Each row is a point. Any point is a mix of the corners, with weights that add up to 1. It lies inside the corners' shape when no weight is negative. Say inside or outside, and name the corners with a negative weight.

Corners:
(1): -.08	-.43	.00
(2): .66	-.55	.12
(3): .24	-.26	.37
(4): -.40	.94	-.60
Points:
.06	-.12	-.17 => outside (3)
.20	-.03	.12 => outside (1)
-.32	.18	-.23 => outside (2)
.22	-.23	.29 => inside
-.14	.05	-.02 => outside (2)
.07	-.34	-.01 => inside

Corners:
(1): .40	.23	-.06	.13	.11	.27
(2): .17	.02	.23	.04	-.33	.02
(3): .51	.65	-.79	-.89	.14	-.51
(4): -.37	-.84	-.04	-.27	.34	.03
(5): .32	.37	-.45	-.06	-.33	-.10
(6): .38	.57	-.29	.24	.03	-.43
(7): -.94	-.74	.08	-.04	.47	.37
Points:
-.10	-.18	-.01	.04	-.15	.01 => outside (1, 3)
-.28	-.41	.01	-.11	.15	.09 => inside
.07	.10	-.24	-.30	.08	-.09 => inside
.26	.29	-.18	.10	.01	-.13 => inside
.09	.06	-.07	-.05	-.11	-.12 => outside (1)

Corners:
(1): -.03	-.29	-.56	.46	-.27	.15	.23	-.05	-.15
(2): -.28	.59	-.07	-.23	.05	-.01	-.41	-.01	-.17
(3): .02	.58	.42	-.13	.03	-.36	-.68	-.14	.24
(4): -.19	-.26	-.29	.27	-.45	.26	.05	.36	-.11
(5): -.16	.00	-.15	.17	.07	.06	.04	.50	.12
(6): .16	.72	.68	-.48	.22	-.25	-.38	-.03	-.13
(7): -.47	.07	-.02	-.32	-.15	-.06	-.09	.07	.13
(8): -.25	-.36	-.18	.18	-.03	.33	-.06	.02	-.13
(9): .17	-.53	-.94	.56	-.63	.78	.44	-.25	.32
(10): .21	.40	.12	-.49	.12	-.26	-.57	-.08	.07
Points:
-.20	.21	.14	-.22	.09	-.02	-.24	.24	-.13 => outside (1, 3, 9)
-.07	-.11	-.35	.12	-.26	.24	.05	-.02	.13 => inside
-.09	.15	-.08	-.08	-.08	.10	-.19	.02	.02 => outside (1)
-.19	.01	-.21	.10	-.20	.16	-.06	.07	-.02 => outside (10)
-.11	.38	.17	-.18	.00	-.16	-.33	.12	-.04 => outside (8, 9)
